Rows are points. The last column is the point's height on a tilted bowl or saddle (a function of degree 2), plus a little noise. Along how many of its main directions does it bend up, bend down or stay straight?
In the rows, zero is written as 128.

Points, 10 rows:
[[138 110 147]
 [163 145 166]
 [146 142 152]
 [103 153 107]
 [132 130 143]
 [ 52 149  62]
 [155 137 161]
 [ 94 184  70]
 [176 200 131]
 [119 184  96]]
Directions: 0 up, 1 down, 1 straight

Points:
[[ 59  79 158  70]
 [141 116 168 136]
 [122  84 138 131]
 [127 121 138 140]
 [120 139 117 131]
 [ 46 148 103  37]
 [148 165 145 131]
 [107 111 162 124]
 [144 102 202 112]
 [170 146 120 139]
 [112 142 151 126]
 [126 112 114 136]
 [102 102 158 121]
 [114 108  19  38]
 [154  67 181 115]
 [ 85 161  97  84]
 [148 112 211 104]
 [164 103 113 142]]
Directions: 0 up, 3 down, 0 straight

Points (22 x 5):
[[104 157 158  65  65]
 [126 130 123 109 148]
 [136 117  94 176 130]
 [150  75  55 116 154]
 [155  85  98  76 200]
 [128 169  95 158 157]
 [ 98  56 159 138 134]
 [  9 112 128 119 102]
 [ 81 106 148 155  95]
 [157 178  99  81 125]
 [125 108 120  78 152]
 [125 138 128 124 143]
 [122 124 161 177  80]
 [142  96 134 155 154]
 [156 194 133 101 115]
 [191 137 146 132 193]
 [ 87  65 116 121 128]
 [120 127 140 112 139]
 [121 114 165 142 117]
 [114 172 155 206  52]
 [103  25 100 161  94]
 [133 170 118  87 118]]
Directions: 1 up, 2 down, 1 straight

Points, 39 rows:
[[120 109 145 110 151 144 119]
 [ 84 138  67 110 172  92 166]
 [106  77 128  99 106 124 127]
 [150 117  99  99 100 135  98]
 [100 183 121 192 131 136 160]
 [164 119 189  58 107  67 249]
 [143  78 168  84  88 133 198]
 [106 120  67 155 161 136 127]
 [139 145 125 151  90 147 137]
 [104 105 119 170 107 105 110]
 [ 81 170 150 152 150 177 172]
 [132 100 124  68 187  99 132]
 [107 145 129 124 142 128 112]
 [114 152  78 187 142  74 148]
 [136 152  99 100 131 156 121]
 [ 89  87 105  98 173 121 111]
 [ 98 132 139 115 122 106 113]
 [142 113 128  95 130 161 116]
 [144 205 149 149 139 100 184]
 [168  74 134 159  99 135 148]
 [119 159 176 125 193 114 145]
 [150 149 200 124 168 110 197]
 [118 103  87 118  94  60 122]
 [134 152 164 130  94 119 153]
 [164 134 153  99 134 150 155]
 [141 134 150 152 127  46 160]
 [152 120 107 103 106 249 202]
 [ 98 118 117 148 112  94 108]
 [107 138 127 144 101 116 112]
 [111 102 109 153 193 157 112]
 [177 129 144 118  89 132 162]
 [126 118 162 110 136  41 183]
 [164  98 128 116  57 135 141]
 [ 91 173 103 120 128  82 133]
 [130 158 149 122 117 141 139]
 [114 119 129 101 152 145 106]
 [136 153  97 121 100 134 115]
 [123 149 107 143  85 152 125]
 [ 72 117 133 102 145 129 117]]
Directions: 3 up, 0 down, 3 straight

Points, 76 rows:
[[146  97 103 103 146 125 166  98 165]
 [107 104 112  97 115 139 163 169 106]
 [159 169 130  84  55  81 133 158  50]
 [150 114 179 193 151 149 104 116 141]
 [150 137 103 157 179 144 121 196 175]
 [ 92 105  68  78 188 190 102 147 184]
 [ 80  90 150  85 131 188 101 129 114]
 [ 68  91 158 133 105 102  82 204  45]
 [124 168  87 145 198 106 150 151 165]
 [ 54 133 140 170  99 121 135 117  79]
 [140  70 135 142 117 122 135 104 127]
 [100 202  92 153  91 162 125  98 128]
 [142  54 132 109  93 103 139 134 103]
 [ 97 110 115 159  57 122 131 104  71]
 [ 84 102 128 143 139  27 147  64 154]
 [142 196 127 123 194 118 169 103 169]
 [ 85 124 141 181 154 142 150 125 134]
 [ 90  71 105  50  98 140 114  98  81]
 [138 141 125 112 185 118 156 178 140]
 [130 122 115 158 137 117 149  91 152]
 [143  83 125  92 128 145 188 136 136]
 [119 141 125 112 117 160 135 149 122]
 [177  76  68  84 158 113 161  77 209]
 [112 127  93  69 159 141 114 166 115]
 [122 137 152 119 156 185 142 103 159]
 [176  73 120 109  96  74 125 208  91]
 [175 163 152 150 173  69 132 141 159]
 [105 145  79  63 132 158 129 117 123]
 [166 111  69  82 159 117 134 192 145]
 [142  73 166 147 158 192 218 118 161]
 [ 67 102 110 120 122 116 143 115  96]
 [ 86 105 172 175  77  75 150  69  95]
 [170 136  85 121 108  79 131 175 116]
 [ 46 104 111 149 157 128 131 111 117]
 [152 181 168  97 154 106 162 167  91]
 [140 171 216  64 106 100 115  85  47]
 [141 143 101  82 123 136 142  93 136]
 [120 100  64 151 129 183  43  63 141]
 [169 134 121 139 220  88 180 188 180]
 [104 173 159 136 147 159 142 181 126]
 [119  96  78 127  79  78  61 121  83]
 [154 117  90 185 107 141 113 165 120]
 [199 126 151 159 159 163 152 146 178]
 [171 136 110 133 205  91 121 126 193]
 [ 86 100  97 146 101 136 116 135  99]
 [129 111  89 190 141 167 141 142 146]
 [136 141 170 146  70 158 153 138  99]
 [135 156 120 117 154 125 137 131 138]
 [135  73  99  89 137 127 143 112 137]
 [124 128 170 171 111  71 228 183  98]
 [134  48 146 105 108 142 106 151 100]
 [ 87 107 106 161 161 102 105 155 122]
 [191 139 138 114  90 150 123 123 134]
 [130 163  76 131 115 169 116 158 154]
 [119 118 189 141 163 132 144 100 139]
 [ 73 105 151 193 128 108  75 161  83]
 [ 71  76 202 104 170 215  36 124 134]
 [ 72 150  63 199 147 100  81 159 128]
 [178 108 161 223 101 163  60 107  90]
 [164 146  68  70 170 186 156 111 196]
 [156 121  83  74 153 142 144 147 149]
 [109 100  93  97 161 152 119  67 158]
 [124 138  75 151 161 107 124  88 167]
 [183 140 157 136 125 136  45  96 144]
 [ 85 140 115 182  89 160 109 148 105]
 [ 87 158 140 159 147 161 124 125 139]
 [106  71 140 111 105 180  99  67 114]
 [159 131  30 118 161 142 164 110 198]
 [ 99 162  73  68 151 179  85 149 144]
 [ 37 114 142  99  92 150 121 130  60]
 [183  89 167 179 111 211 121 148 125]
 [115 139 139  87 160 163 101  93 134]
 [126  76 179 130  93 140  97 163  77]
 [124  85  44  94 147 134 130 156 149]
 [153 132  93 122 151 124 158 142 159]
 [ 86  81 122 122 136 102 181 120 114]]
Directions: 1 up, 1 down, 6 straight

Points (68 x 9):
[[136  96 128 139 131  71 111 108 151]
 [130 154 165 141 114 182  90 116 146]
 [138 191  76 112 140 146 158  91 149]
 [161 152 177  53  92 100 138  83 151]
 [140 176 107 117  96  94 138 106 156]
 [ 81 108 108 123 137 154 198 152 163]
 [107 191  96 158  83 102 137  59 170]
 [164 178 107  76  87 153 108 212 182]
 [167 180 206 151  97 123 146 142 156]
 [141 143 168 107 155 171  68  84 143]
 [127 127  72  99 141  62  89 160 174]
 [ 90 197 167 150 121 147 103 109 164]
 [ 89 142 140  53 115 152 156 151 154]
 [ 95 160 108  70 135 150 137 141 155]
 [167 119  85 149 127 131 116 133 143]
 [134 153 148  80 150 174 196 226 176]
 [120 100 149 105 142 157 180  82 133]
 [134 107 108 143  84 118 151 146 153]
 [136  81 138 113 148 163 113  95 135]
 [ 82 171  77 106  84 136  11 130 213]
 [173 122 146 143 192 183 107  97 133]
 [ 88  73 127  49 149 113 140  54 162]
 [ 88 163 114 163  77  86 152 193 193]
 [ 93 143 152 152 105 127 149 158 154]
 [108 118 107 140 124 125 181  87 144]
 [119 156 109 111 103 139 155 113 145]
 [ 89 108  73  89 202 108 103 143 168]
 [ 83 114  51  98 101 112 128 126 178]
 [150 191 144 162 121 118 103 148 159]
 [161 157  53 146 115 129 133 160 166]
 [128 156 161  74  71  81  97 112 166]
 [152  85  84 131 131 120  57 188 167]
 [ 75 118 142 126 204 120 143 197 165]
 [109  79 119 143  92 139 114 138 152]
 [ 64  71 112  86 124 101 141  96 163]
 [ 93 133 141 180  83 108  86 130 170]
 [165  82 127 154 108 102 178 142 153]
 [164 106  86 159 162 208 150 167 155]
 [163 104 113 165  65 142 174 148 156]
 [138  92 131 143 202 112 117 145 149]
 [ 69  27 102 110  84 119 191 193 199]
 [144  54  99 193 185 175 147 164 170]
 [184 128 178 140  83  55 225 123 177]
 [141 150 150 102 163  63 182  96 154]
 [ 61 159 147 110  81 173 152 161 173]
 [111  17 124  99 100 102 115 113 169]
 [112 122 106 142 164 134  92 154 150]
 [ 96 190 121 117 129 140  93 126 162]
 [116 104  89 148  53 154  91 145 175]
 [142 137 114 178 133 147 115 140 145]
 [ 94 151  90 148 126 140 137 186 171]
 [ 61 104  87 107 152 141 140 139 164]
 [ 62 115 125 168 125  82 199  99 176]
 [127  93 124 105 124 122 146 136 140]
 [133 128 131 137 201 113 116 123 144]
 [150 120 124 106 139  44 165 116 163]
 [ 75 116  83 158 119 212  76 129 182]
 [106 129 113 196 165 142 167 134 157]
 [ 64 154  79 102  61 125 150 164 194]
 [183 129  99  54 140 122  93 147 154]
 [178 135 176 133  70 184 130 135 146]
 [112 180 191 103 120 143 154 159 152]
 [101 155 148 147 164 159  87 118 150]
 [ 92 204 112  75 166 101 144  78 170]
 [ 90 138 132 183 123 194 123 138 162]
 [181 127 162 160 135  95 114 105 140]
 [115  45 107 144 153  93  72 133 166]
 [159 118 123 124 140  82 137 113 143]]
Directions: 7 up, 0 down, 1 straight

Points, 78 rows:
[[ 26 163 137  97 110 144 185 131  80]
 [132 111 158 191 161 100 101 133  97]
 [163 105  78 185 177 136  88  82  47]
 [120 112 170 194 158 135 135  97  99]
 [149 175 105 148 106 116 191 170 151]
 [117 192 114 121 163 113  98  93 106]
 [112  92 165  37 136 230 136 126  21]
 [ 80 121 126 109 111 136 131  75  78]
 [186  64 114 178  86 108 108 133 123]
 [136 118 104 142 108 139 140  80 112]
 [ 67 102 164 108 138 138  94  78  56]
 [162 116  82 155 145 137 215 122 136]
 [148 146 158 127 124 167 132  66  92]
 [171 140 126 133 155  90 166 113 144]
 [140 121 113 136  82 170 147 155 145]
 [ 95 150 139 135 127 111 163 178 136]
 [ 97 135 136 137 140  97 133 137 134]
 [111 152 128 121 102 135 167 151 126]
 [211  57 110 163 158 166 102 100  48]
 [192  66  54 127 144 156 127 106 107]
 [132 134  93 230 154 140 129 151  77]
 [115 141 224 120  83 101 115 154 130]
 [113 141 122 161 113 162  43 148 110]
 [ 56 119  52 126 123 127 150 140 100]
 [103 164 157 122 124  81 137 133 140]
 [122 105 142 157  89 100 147 151 139]
 [140 115 110 115 160 145 130  95  98]
 [100 167 105 116  64 146  49  90  82]
 [128 101  95 130 164  94  96 142 107]
 [170 133  74 139 177 170 148 116 115]
 [ 73  68 100 142 120 131 104 186  83]
 [135 164  94  79  63 116 189 169  99]
 [183 139 103 119 139 120 132  54  99]
 [133  83 103 154 132 159 118  95  83]
 [ 80 115 170  73 121 111 145 103  54]
 [112 130 106 115  92  75 125 198 146]
 [132 116 139 120 107 110 148  55  80]
 [180 173 126 100 134 108 136  38  80]
 [ 98 129  80 159 178 149  75 119  77]
 [106 182  80 167 113  95  92  90 117]
 [152 107 148  95 149 185 115 160 113]
 [181 144 161 108 175 123 128 112 121]
 [192 104 120 140 133 134 156 206 167]
 [209 195 102 111 131 134 143 189 173]
 [ 95 139 113 101 211  82  83 199 114]
 [139 145  83 147  96  98  99 177 165]
 [176 157  86 161  69  74 118  77 147]
 [125  93 163 117 131 108 129 119  91]
 [ 66 126  92 132 131 125 126  69  95]
 [101 165 158 173  68 110 148 124 153]
 [164  96 167 141  92 130 107 185 151]
 [119 100 163 148  97 143 105 100  94]
 [ 54 168 134 107 130 183  40 156  95]
 [190  90 125 120 110 105 183 179 156]
 [142 128 132 189 151 174 161  72 102]
 [189 181  96 146 145 145 160 155 147]
 [115 132 159 217 103  97 100 132 132]
 [137 169 134  89 133  86  99  60  76]
 [152 143 165 114 126 146 193 202 143]
 [120 117 186 204 144 142 155 214 118]
 [145 138  98 185  65 143 170 109 152]
 [171  69 147 143 140 127 167 163 109]
 [205  98 134  78 127 135  79  90  72]
 [148 148 166 145  99  63 136  33  97]
 [225  87 131 138  97 168 139 160 176]
 [ 57 120 126 113 108 109 114 165 108]
 [ 76 147 169 137  89 131 140 127 123]
 [207 127 200 177 142 107 151 116 135]
 [105  70  99 128  88 117 171 143  93]
 [ 56 173 168 148 153 128  82 102 123]
 [113 135 122 234 107 162 149 173 111]
 [120  69  96  87 145 104 142 124  65]
 [170  78 118 154 130  87 146  91  96]
 [130 117  49 149  78  77 169 141 153]
 [146 103 103 115 124  92 107 186 145]
 [126 116  68  91 192 171 108 107  84]
 [138  87 143 161  69 126 149 131 129]
 [176 129 105  84 168 130 103 187 150]]
Directions: 1 up, 3 down, 4 straight

Points, 70 rows:
[[125 137 125 138  94 145 178  82 155]
 [188  95 182 125 129  89 135 167 107]
 [110  85  71 110 145 188 123 150 116]
 [130  76 129 149  77 137 136 130 137]
 [196 100 163 116 141 118 127  92 140]
 [130 163 130 121  96 154 157 126 126]
 [158 130 155 201 143 136 114 129 146]
 [186 159 107 102 136  52 190 134  34]
 [159 101 106  74 154 107 160 133  89]
 [190 131 103 128 151  38  80 160  89]
 [214 156  79  95 192 179 114 109 124]
 [138 148 105 121  78  98 161 149  93]
 [175 118  65 129  51 113 127 109 125]
 [153 133 133 128 127  90  90  92 150]
 [136 100 162 146 114 127 117 204  84]
 [130 150  42 147 166 156 125 179 112]
 [196 101 125 111 142 179 143 178 109]
 [171 214 102 100  92  57 137 158  53]
 [153  33 141  66 155  90 119 150  72]
 [ 98 125 122  69 157 114 179 152  81]
 [150 178 177 195 152 135 147 120 162]
 [ 36  95 114 141 112  99  76 121  75]
 [119 123  82 114 163 143 207  34 212]
 [138 122  76 135 102 174 122 144 141]
 [147 126  81 127 136 153 111 147 118]
 [141 170  43 126 127 128  86 131 144]
 [131 197  76 174 131 139 174 117 144]
 [183 207 146 163 172  68  79 112 139]
 [131 157 121 127 119 118 131 138 107]
 [ 95 112 125  95  67 163 100  65 101]
 [143 203 143  75 210 145 127 112  94]
 [ 70 109 153  90  86  51 107 142  88]
 [177 138 120 183 163  70  99 129 109]
 [ 80  88 222 110 140 114 140 174 105]
 [123 122 131  80  65 123 168 119 111]
 [127 158 121 177  94 158 122 185 117]
 [152 111 141 149 115 108  83 157 103]
 [218 148 150  79 141 137 120 112 101]
 [116  90 125 114 121 112 190 136 119]
 [114 179 133 147 115 149  88  67 165]
 [129 102 111 199 147 134 177 187  92]
 [150 150 166 154 109 167 194 157 152]
 [118 130 125 145  92 134 136 147 124]
 [172 170 133 140  94 185 121  87 124]
 [160 109  91  96 127 141 139  88 124]
 [123 130 136 105 119  94 103 172  76]
 [103 114 172 132 154 126 141 135 120]
 [113 170 130 143 177 105 146 160  71]
 [ 94 193 101 163  97 102 204 177  80]
 [138 108 134 122 147 166 131 119 123]
 [105 150 156 173 150 173  87 138 118]
 [ 59 187 162 112 125 193  84 126  84]
 [105 170 132  80 157 115 134 158  70]
 [176 113 137  78  92 158 142 179 117]
 [142 133 161 159  81  87  91 120 143]
 [111 112 126  96 139  49 143 133  82]
 [ 75 100 167  88 134 199 135 130  91]
 [131 144 142 150 165  87  67  86 166]
 [179 169 147  87 112 202  86 129  87]
 [ 87  80  89 170  89 155 185 183 160]
 [ 95 148 116  83 112 131 163 123 112]
 [122 138  94  92  97 157 140  52 125]
 [134  89 175 157  72  70  83 112 163]
 [151 121 111 104 110 179  91  84 112]
 [ 79  49  74 103 217  98 166 169  16]
 [128 157 118 127 121  27 123 102 120]
 [105  75  93 162 201  78 120  77 181]
 [ 92  74 139 189 138 124  59 113 116]
 [118 173 135 100 146  86 112 114 107]
 [129 104 168 110  74 178 111  86 112]]
Directions: 3 up, 2 down, 3 straight

Points, 66 rows:
[[142 103 151 168 134 164  84 108 133]
 [131  80  79 150 121 131 123 133  80]
 [ 95 212 117 128 135  83 133 140 122]
 [146 105 157 153  69 122 164 110  86]
 [ 89  97 132  82 161 201 168 124 108]
 [130 116 165 105 147 145 134 101 141]
 [167 121  82 183  98 114 168 124  80]
 [164 137 105 145 120 177 117  96 143]
 [ 89 107  57  96 139 143 204 116  71]
 [111 145 149 159 124 103 127 162 138]
 [102 152  91 161  73 122 135 141  80]
 [144 114 164 185 148 112  92 110 134]
 [152  56  91  74 171 174 117 163  66]
 [118  44  43  81 143 159 120  74  55]
 [ 86 170  57  90  60 183 125 105  56]
 [148 131 186  63 157 122  78  81 109]
 [ 77 124 146 102 172 157 129 136 137]
 [115 161  99 193  80 136 142 181  70]
 [147 158 104 129  96  34  91 169  46]
 [119 141 150 180 122 107 158 196 117]
 [ 71 137 138  92 124 121 119  89 141]
 [100 205 119 142 120 105 232  68 106]
 [106 112 182 147 169  90  97 178 132]
 [112 132 139 124 134 118 118  80 135]
 [108 183 113  84 104  86 151 160  91]
 [121 112  93 140 128  81 193 124  84]
 [114 101 134 121 136 104 152 144 113]
 [186 152 115 217 179  88 116 224 131]
 [111 157  95 107  50 125 106  82  76]
 [ 60 114 198  68 149 160 165 110 113]
 [107  97  70 156 140 111 160 132  77]
 [ 81 119 173 108  81 172  86 161 164]
 [114 132  74 110 165 165  76 126  89]
 [123 144 159 121 128 193 107 100 144]
 [ 97 148 192  77 110 195 154 151 119]
 [191  81 120 158 151 186 110 102 143]
 [145 130 129 126 130 140 146 107 146]
 [ 96 107 159 139 136  93 118 103 129]
 [163 180  87 105 139 137 156  87 168]
 [157  94  69 189 154  86 149 150  59]
 [177  86 160 116 122  67  87 230  41]
 [134 183 154 104 150 167 150 155 156]
 [109  88 101  97 132 154  98 161 112]
 [ 39  61  84 141 153 128  71 129 124]
 [124 178 163 172 121 201 155  86 121]
 [ 72 154 143 181  51 135 121 142 104]
 [129  82 147  78  83 135  68  75 107]
 [ 95 119  45 150 118 112 171 153  46]
 [132 115 112 114 124  75 180 120  97]
 [117  96 122 125  90  77 143  85  92]
 [124 127 132 148  84  80  72 137  98]
 [158 107 141 116 111 148  58 129 123]
 [141 111  73  98 129 155  79 136  89]
 [152 128 126 154 107 122  47 162 105]
 [150 127 139 125  93 118  96 115 121]
 [ 95 113 119  95 112  74 120 155 110]
 [188  65 134 193 159  75 121 137  79]
 [139  92 181 158 147 144 140 155 133]
 [137  84 169 104 156 132 124 198 105]
 [ 96 102 138  98  80 104 146 120 114]
 [ 93 124 161 182 171 143 171 158 127]
 [ 77 129 101  88 211 199 185  88  87]
 [ 97 140 168  82  48 181  95 125 126]
 [116 168  65 133 175  66 122 101 104]
 [108 117 154 122 134 140 190 117 116]
 [143 103 185 100 180 190 135 105 135]]
Directions: 1 up, 5 down, 2 straight

Points (64 x 9):
[[108 175 115 133 118 113 178 184  98]
 [125 124 152 113 119 102 127 110 152]
 [140  87 121 133 162 112 152 206 192]
 [159 154 111  84 143 109 144  82 113]
 [158 149  98 154  92 151  69  88 142]
 [ 56 124 126 136 139 126  76 156 130]
 [118 175 137 136 117 100 155 185 104]
 [158 133  80  96 181 203 115  37 114]
 [116 115 103  76  87  87 102  76 192]
 [119 169 115  58 130 112 114 116 121]
 [130 123 137  46  73 146 132 100 173]
 [183 144 149 132 120  82 133 115 139]
 [ 96 140 121  85 122 212 181  76  73]
 [102 146 104 155 167 124 179 111 111]
 [201  97  86 146 119 119 121 174 178]
 [ 85 143 103  92 149 128  64 157 127]
 [165 226 169  85 139 167  74 122  82]
 [150 111  86 107 146 155 167  89 121]
 [180 174 208 131 161  89 141 155 122]
 [133 169 162 177 116 205 156 197 110]
 [159 108 180 170 184 132  71 140 207]
 [109  89  96 138 105 157  81 100 149]
 [115 174 104 118 131 120 128 179 104]
 [105  52  54 142 109 168 171 101 125]
 [130 139 207 145 131 239 165 173  57]
 [106 162 234 115  78 114 127 171 137]
 [108 105 137  88 116  71 125  33 190]
 [108 185 113  97 111 102 123 153  95]
 [132  81 130 147  90 144 189 101 153]
 [139 218  36 167 169 117 117  97 143]
 [120 123 142 105 130 130 151 146 122]
 [186 157 188  88 212 129 126 118  63]
 [152  84 154  82 213 123 158  80  84]
 [123 171  71 138 119 164 147  67 144]
 [180 168 159 119 164 117 153 155 108]
 [126 213 111 124 165  90  91 108  77]
 [134 145  98  86  93 168 128 138 142]
 [135 106 174 105  82 115 130 111 184]
 [122 140  97 117 126 144  85 133 137]
 [153 132 110  62 107 114 169  71 144]
 [122 142  69 106 134 158 173  40 136]
 [144 126 132 152 100 163  85 161 136]
 [160 119 124 118 179 160 130 115 120]
 [153 156  97  86 144 175  92  97 143]
 [154  71 199 131 170  99 102 143 229]
 [144 169 168  14 151 163 113 132  68]
 [137 166  73 105 142 126 172 162 137]
 [131 141 104 170 124 119 192 181 158]
 [118 125 116 106 108 125 117 121 145]
 [156 156 112 103 144  16 133 150  70]
 [186 179 124 120 143 100 144  97 105]
 [156 173 144 142 168 142 131  77 102]
 [136 100 129 139 162 154 147 138 141]
 [144 188  87  98 122 214 151 199 120]
 [124 178 120 119 112 167 109 133 111]
 [183 147 149 156  64 138 130  98 190]
 [162 117 185 129 141  97 157 127 158]
 [165 130 151 163  61 206 160 139 149]
 [155 166 103  95  83 110 104  68 171]
 [156 142 124 129  79 157 158 143 149]
 [ 68 121 136  96  65  86 121 156 144]
 [ 76 138  76 143 123 106 137 122 143]
 [ 98  92 148  93 130 146  93 107 165]
 [146 197  72 153 153 177 157  85 128]]
Directions: 3 up, 3 down, 2 straight

Points, 74 rows:
[[138 127 142 166 116 139 142 133  96]
 [145 139  97 180 181 118 176 127 125]
 [132 139  80 134  58  66  94 122 133]
 [ 93 192  96 199  98  76  95  73 149]
 [ 84 115 147 110 146 131 118 164 148]
 [128  68 134 152 149 150 132 126 119]
 [ 78 180  92 151 154  72 171 113 185]
 [168 143 173 203  87 134 203  96  44]
 [ 86  97 111 143 185 135  83 115 179]
 [160 106 104  95  27 110 191 145  83]
 [163 140 138 131 141  89  95 212  74]
 [128 124 108 119 172 180 137 117 174]
 [128 181  84 133 152 107 118  66 178]
 [ 97 113  87 127 177 150 154  88 172]
 [ 93 137 138 141  96  99  77  85 154]
 [158 126  72 109 105 126 173 163 109]
 [117  85 122 164 160 204  97  70 169]
 [128 101 106 135 112  99  92  98 140]
 [178 179 111 106 175 154 117 196 123]
 [146 148 116 119 158  53 163  79 162]
 [118  70 205 140  70  86 130 185  69]
 [128 159 149  75 175  87 186 185 190]
 [ 89  93  89 125 104 177 105 103 155]
 [143 113 144  50 121 103 170 135 160]
 [ 37 115 203 123 151 148 185  77 162]
 [156 115 190 113 101 125 146 172  75]
 [133 138 177 131 167  19 123 182 132]
 [101  55 184 131 172 150  86 135 134]
 [154 141 121  96 135 173 197  88 151]
 [ 87 120 122  92 133 168 150 150 170]
 [138  85 137 184  55 175  74 142 114]
 [127 120 158 130  91  95 151 130 112]
 [162 114 105 119  89 110 134 139 101]
 [109 115 112 124 107  74 122 178 125]
 [110 182 181  99 144 134 201  88 200]
 [ 82 125 130  93 163 136 172 115 187]
 [161 121 179 206 214  85 140 132  97]
 [113 106 206  74  79 105 111  28 190]
 [115 133 134 122  99 105  94 124 138]
 [ 92 125 162 192 137  91 167 136 112]
 [176  98 113 133 182 135 186 180 106]
 [129 103 174 127 170  92 190  81 150]
 [144  57 110 128 180 141 149 116 133]
 [133 135 140 134  95 187 113 143 130]
 [ 90  94 167 128 125 142 132 144 122]
 [168  70 139  84 156 130 173 133 117]
 [ 67 116 128 126  76 194 158 127 133]
 [141 136 104  98  93 103  46  96 168]
 [221 192 133  81 107  82 151 175  45]
 [152 160 142 135 187  99 122  96 142]
 [190  62 123 132 144 144 185 112  65]
 [145  89 155 136 126 157 149 141  99]
 [ 88 126  95 167 104 177 182 124 112]
 [ 79  76 127 126 143 178 140 129 140]
 [156  80  99 131 121 111  99 174 113]
 [181 168 142 140 163 188 148  92 117]
 [156 182  49 139  70 129 106 162 126]
 [124  98 140 100 120  92 150  98 142]
 [114  73 115 143  99  87 109  77 130]
 [147  78 164 170 150 110 159 126  90]
 [138 148  86 159 172 128 150 133 143]
 [168  46 186 166  84 145 146 159  41]
 [154 123 115 117 109 140 142 189 105]
 [160 150 125 152 127  57 104 169  91]
 [109 138 151 121 124 170 156 142 142]
 [148 111 107  96 172 170 106 173 167]
 [ 95  95 116 130 167  98 154 149 152]
 [ 89 123  76 121 131  93 123 167 154]
 [206 194  71 131 188 113 106  78 116]
 [ 60 111 161 143 146  75 209 162 151]
 [155 109 143  72  97 133 110 114 140]
 [132 158 151 181 123 143 179 119  99]
 [151  90  78  52 184 116 147 157 182]
 [102 127 112 150  85 143 169 152 106]]
Directions: 3 up, 2 down, 3 straight
